Each row is a point. The last column is the point's height on a tilted bowl or saddle (a function of degree 2), plus a little noise. Along how many of its main directions does it bend up, bend down or stay straight?
In the rows, 128 means zero.

Points, 11 rows:
[[151  55  98]
 [122 197  88]
 [162 161  89]
 [202 130  48]
 [193 142  58]
 [112 196  95]
 [126 152 130]
 [168  52  76]
 [138 111 136]
 [145 112 128]
 [ 95 157 143]]
Directions: 0 up, 2 down, 0 straight

Points (10 x 3):
[[ 83 145 142]
 [ 88 182 128]
 [110 137 145]
 [122 197 158]
 [ 82 140 144]
 [116 198 151]
 [165 194 181]
 [129  79 158]
 [ 89  53 236]
 [147 111 129]]
Directions: 1 up, 1 down, 0 straight

Points, 18 rows:
[[ 44  95 197  50]
 [100 103 103  94]
 [143 174 190 101]
 [191  94 136 146]
 [154  99 157 127]
 [150 107 118 131]
 [101 168 155  86]
 [149  67 169 113]
 [ 74 178   7  60]
 [104  92 159  96]
 [124 143 110 117]
 [154 152 105 139]
 [ 63 151  90  62]
 [ 43 153 198  35]
 [ 86 112  93  83]
 [143 151 131 127]
 [191  96 106 150]
 [156 152 123 137]]
Directions: 0 up, 2 down, 1 straight

Points, 21 rows:
[[108 212 123 101  87]
 [155  61 100 192  68]
 [115 118  87  35 113]
 [156 158 151 119 135]
 [ 80 191 112  64  57]
 [ 88 166 201 154  48]
 [115 187 165 102  99]
 [110 192 135  81  94]
 [130 139 160 166 113]
 [108 140 109 133 116]
 [110  70 135  65 159]
 [103 117 167 108 124]
 [169  55 132 143 132]
 [131 146  29 152  47]
 [135 161 178 142 114]
 [121 130 156 172 102]
 [159 106 174 189  92]
 [124  73 149  62 160]
 [103  82 190 178  58]
 [133  67 126 160 116]
 [213 179 143 212  86]]
Directions: 0 up, 3 down, 1 straight

Points:
[[137  50  69 142 146 113 235]
 [ 83 110  80 108 108 179 155]
 [131 186 134 179  81 131 187]
 [129 101  80  76 122 133 166]
 [ 89 176 132  96 114 131 133]
 [160 130 114 149 147 127 155]
 [111 104 178  64 134 137  73]
 [104 117 111 174 126  89 170]
 [118 196 129 135 158 162 156]
 [146 129 171 131 119 153  98]
 [237  99 173 169 144 125 188]
 [128 133 153  78  79 146  56]
 [125 143   7 136 162 133 236]
 [141 115  81 135 109 113 176]
 [150 147 101  93 137 134 132]
 [164 130 159 134 163 123 137]
 [145 132 133 159 158  88 162]
 [144 125 103 144 145 138 151]
 [124 173 170 148 116 117 143]
 [136  84 126 149 110 141 149]
 [133 116 125 137 131 130 135]
 [149 153 144 139 186 131 164]
 [105 121 134 155  99 114 156]
 [147 112 105  94  76 131 128]
 [118 150 110  61 190  87 182]
 [126 101 148 120 103 106 131]
 [109 148 119 192 164 105 152]
 [141 127 115  80 136 120 115]
 [142  92 126 159  88 121 167]
 [136 117 121 101  90 122 120]
 [129 108 159 112 121 173  85]
 [149 152  95 118 109 108 153]
 [124 150 151  84 129 111  98]
 [139  92 103 114 146 130 157]
 [145 169 125 133 152  99 150]
 [157 154 127 114 138 178 120]
 [147 151 144  83 119  75  97]
 [119  85 153  91 172 106 159]
 [141 110 157 110  81 114  99]
 [152 174  70 113  70 110 206]]
Directions: 4 up, 1 down, 1 straight

Points, 62 rows:
[[123 104  94  40 111 127 103  77 165]
 [ 96 147 137 224 155 104  90 140 164]
 [175 158  88  99 121 157 130 110 174]
 [154 143 145 134 117 136  51  98 176]
 [112 136  67  93 138 108  95 145 143]
 [165 175 103 154  92 167  87  22 215]
 [159 113 132 165 135  96 121 100 124]
 [127  67 112 132  85  63 191 154 119]
 [ 84 129 138 120  76 107 168 120 127]
 [111 111 126 193 124 161 189  78 149]
 [ 84 143 160 122 124 120  96 155 148]
 [133 145  65 131 174 107 146 149 144]
 [150 172 119 110 122 104  90 127 156]
 [136 161 151 172  65  90 108 134 141]
 [145  56 168 102 158  61 148 115 144]
 [128 166 102 105  84  45 153 134 126]
 [132 115 152 101 144 159 140 155 152]
 [105 143 121 170 200 149 147 161 167]
 [105 168 126 192 157 141  81  76 180]
 [ 86  84 147 103 122 166 153 154 134]
 [ 90 126 101  85 140 139 162 157 137]
 [129 190 170 177 183 138  78  49 223]
 [113  98 131 141 153 139 154 141 130]
 [142 154 117 123 112  76  86 142 138]
 [ 73 146 168 164 162 119 104 114 157]
 [201 123 156 136 148  81 147 120 144]
 [184  82 143 134 126 123 155  82 146]
 [ 91 117 168  89 146 174 142  78 164]
 [101  71 118 117 113 160 110 211 152]
 [114 208  87 144 132 134 163 163 173]
 [ 72 151 154 120  97  98  82  80 156]
 [158 177 176 190 116 159  94 185 200]
 [104  62 192 143 120 113 186  91 146]
 [105  89  93 103 143  86 197 111 122]
 [118  56 160 129  42 176  63 150 179]
 [114  95 124 114  89 122 133 103 124]
 [140 141 174 149 165 121 129 116 156]
 [131 159 220 101 128 152 147 131 189]
 [102 109 125 143 134 122  94 168 137]
 [149  53 137 147 152 132  97 105 150]
 [158 117 148 176 112 117 151 137 130]
 [ 87 116 205 170 153 126 146 111 158]
 [186 104 109  20 120 116 158 170 204]
 [193 175 118 175 100 152 156 128 174]
 [141  74 132 139  62  98 106 105 128]
 [129  99 149 140  81 197 154 121 152]
 [198  89 114  82 130 132 187 136 175]
 [ 91  95 129  91  99 104 130 141 125]
 [ 88 108 105 161  87 170 174 146 136]
 [ 65 103 114 199  60 109 149  92 135]
 [153 113  87  75  80 112 152 126 146]
 [121 137 159 135  68 184 125  93 164]
 [ 63 128  95 125 165 135 168  68 140]
 [105 102 135 146 134 151 139 163 132]
 [151  53  86 162 134 161 134 188 163]
 [167 171 140 128 117 155 157 110 168]
 [200 112 249  43 124  65 172  66 249]
 [136 181 124 166  86 108 129 120 143]
 [144 112 177 103 153  67  97 152 158]
 [ 97 123 132  60 104 127  66 121 165]
 [ 68 169 176 103 129 142  67 127 185]
 [115 163 133 133 141  98 100 135 143]]
Directions: 7 up, 0 down, 1 straight

Points:
[[ 92 104 114 136 156 128  79 107 110]
 [200  47 192 119 195 149 171  69 230]
 [128 137  97 125 165 163 183 135 178]
 [169 124 126  88 152 108 126 213 135]
 [ 86  94 201  85 227 152 143 119 249]
 [107 163 131 151 147 103 123  92 105]
 [130 183 104 107 121  60 100 169  81]
 [ 98  90 131 174 105 207 115 135 141]
 [109 150 131 159 106 161  84 127 128]
 [141  98 210 121 143 150  87   7 211]
 [ 94 108 126 225  70 186 174 126 106]
 [165 140 152  50 155 154 187  71 205]
 [162  72 151  60 142 117  74 196 159]
 [ 89 155 170 168 113  90 134 127  74]
 [116 132  73 126  97 151 118  72 129]
 [ 96 129 130 163 106 159 144 151 130]
 [109 134  61  90 168  87 194 119 174]
 [143  86 147  98 141 144 117  86 172]
 [155 134 109 105 119 162 167 136 157]
 [130  72  96 161 157 133 154 158 129]
 [ 92 177 128 106 154 108  79  57 111]
 [138  79 101 104 115 214 169  63 152]
 [143 133 156 158  60 129  83 105 117]
 [114 113 127 123 172 145 104 102 147]
 [140 136 120 145 171  98 137 125 138]
 [199  94 115 149 154  72 112  60 132]
 [103 104 221 114 151 112 174 131 163]
 [146 120  80  96 121 120 144 117 144]
 [104 131 168 139 155 118 104 144 128]
 [117 149  64  96 118  62 118 137 115]
 [ 66 121  85  70 187 140  96 186  69]
 [ 75 132 124 138 151  93 163 138 101]
 [192 127 150 133 181  40 167  80 148]
 [118  94 176 126 167 178 164 118 194]
 [100 105 150 123 102 184  69 101 166]
 [176 124  69 153 138  73 131 112 136]
 [ 57 169 120  63 139 109 153 165 119]
 [ 72 146  64 162 115 176 137 154 134]
 [111 102  93 170 143 135 148 112 114]
 [148 123  71 219 126 157 212 111 144]
 [113 148 139 150  75 198  83 132 168]
 [155 117  86 146 170 152 147 123 164]
 [149 188 175 112 198 153 175 116 242]
 [157 102 166 106 120 129 139 118 151]
 [115  84 140 127 107 131  46 166 140]
 [111 115 135 155  49 219  79 117 182]
 [ 77 150  58 168  95 126 107 133  99]
 [ 87 165 162 160 129  98  86  98  76]
 [174 117 165 132 158 203 117 106 202]
 [136 132 184 127 109 103  89  76 129]
 [196 167 112  44 140 153 156 199 134]
 [129 165 117  88  23 130 103  73 146]
 [133 119 148 192 167 104 161 182 127]
 [144 145 129 133 104 185  99 113 155]
 [190  90 142 126 100  76 167 101  94]
 [195  75  30 117  98 137 132  78 146]
 [179 120 170 117 100 140  49 178 176]
 [167  41 107 100 153 159 134  92 166]
 [110 121 123 100 116 112 128 132 126]
 [ 85  75 126 104  99  93 107  81 138]
 [113 109 165 172 111 162 115 101 132]
 [106  90 199  69 100 142 151 104 192]
 [124  92 151 103  59  89  81 186 118]
 [ 98  95 153 103 115  94  92  84 145]
 [141 148 114 189  97  96 138 137  92]
 [ 73  93 135 164  85 137 125 139  94]
 [133 207  69 161 127  81 166 119 131]]
Directions: 4 up, 4 down, 0 straight
